Each row of a before or after table is a point. One or more steps were done to the points. Then noise was added and the rows were shuffled. The steps act on columns, c1 being the first. What was done? A step turns or swaps two columns, mirrors them in a line or flattens them onto one, adds a multiple of one to another, or multiplies or shifts one. Angles are multiples of 10 degrees, from the lower column toward the higher: turns from -170 to 170, lines from 10 to 170 but not 90. Use the fewest steps. Two steps may share a column if one is a turn and the other turns, adds or multiplies; they go together, in the order done. Otherwise the lowest column goes first.
(in the rows, 128 means zero)

Before (12 x 3):
[[104 151 146]
 [ 87 107 176]
 [126 123  94]
 [112 155 176]
 [ 91 135 154]
 [130 110  56]
 [107 145 161]
 [100 145 129]
 [ 96 120 183]
 [114 107  88]
 [110 114  85]
 [157 111 111]]
After (12 x 3):
[[ 93 131 121]
 [144 107 134]
 [101 180 136]
 [100 165 135]
 [100  84 113]
 [118  96 118]
 [119  60 106]
 [104  85 120]
 [ 80 153 135]
 [ 95 153 121]
 [ 75 162 162]
 [ 84 175 158]]
Steps: shift c1 by -10; multiply c2 by 0.7; turn c2 and c3 by -60 degrees

Before:
[[138 124 151 154 188 161 151 131]
 [207 121  89 130 102 120 154 152]
 [141  84  98 150 161 127 143 139]
 [138 119 105 180 165 109 160 111]
 [160 107 201 154 144 157  99 117]
 [ 91 105 125  95 103 130 111  88]
 [101 119 109  72 122 106  75  83]
 [161  92 117  98 139 104 159 120]]
After:
[[162 107 157 108 153 127 148 104]
 [200  86 121 158 126 126 127 109]
 [140 188 173 159 124 128 126 104]
 [106 108 127  60  97 127 104 105]
 [128 150 139 157 175 128 164 127]
 [110 104 131 175 164 127 161 107]
 [ 91 115 149  80 105 124 113 114]
 [135  85 158 157 153 127 149 128]]
Steps: turn c1 and c8 by -30 degrees; turn c1 and c4 by 20 degrees; turn c2 and c3 by -70 degrees; flatten c5 and c7 onto the line at 40 degrees; multiply c6 by 0

Before (8 x 11):
[[100 127 114 127 122 134 137 127 159  99  90]
 [155 152 130 114 140 113 144  87 144 124 124]
 [152 129 108 101 115 104 152 119 136 105 132]
 [155 138 117  97 134 106 111 117 123 122 110]
 [ 92 105 133 156 130 151 142  96  97 172 143]
 [147 164 105  97 122 122 121 100 133  89 136]
 [ 97 123 155 126 134 125 127 122 126 167 162]
 [ 76 136 138 145 128 160 162 135 105 180 125]]
After (8 x 11):
[[144 153 156 130 135 132 125 111 122 162 163]
 [145 153 111 130 119 134 141 128 190  92 103]
 [132 167 131 155 127 181 139  45  66 141 170]
 [172 162 139 145 130 153 160 154  81 124 180]
 [118  98 117  98 135 116 109  85 118 110 125]
 [129  93 129 113 141 158 140   9 161 126 130]
 [111 108 108 101 116 114 151  95 144 133 104]
 [141  89 107  98 126 153 120  49 138 140  89]]
Steps: turn c1 and c2 by -130 degrees; multiply c8 by 3; turn c6 and c8 by 20 degrees; multiply c9 by 2; swap c10 and c11
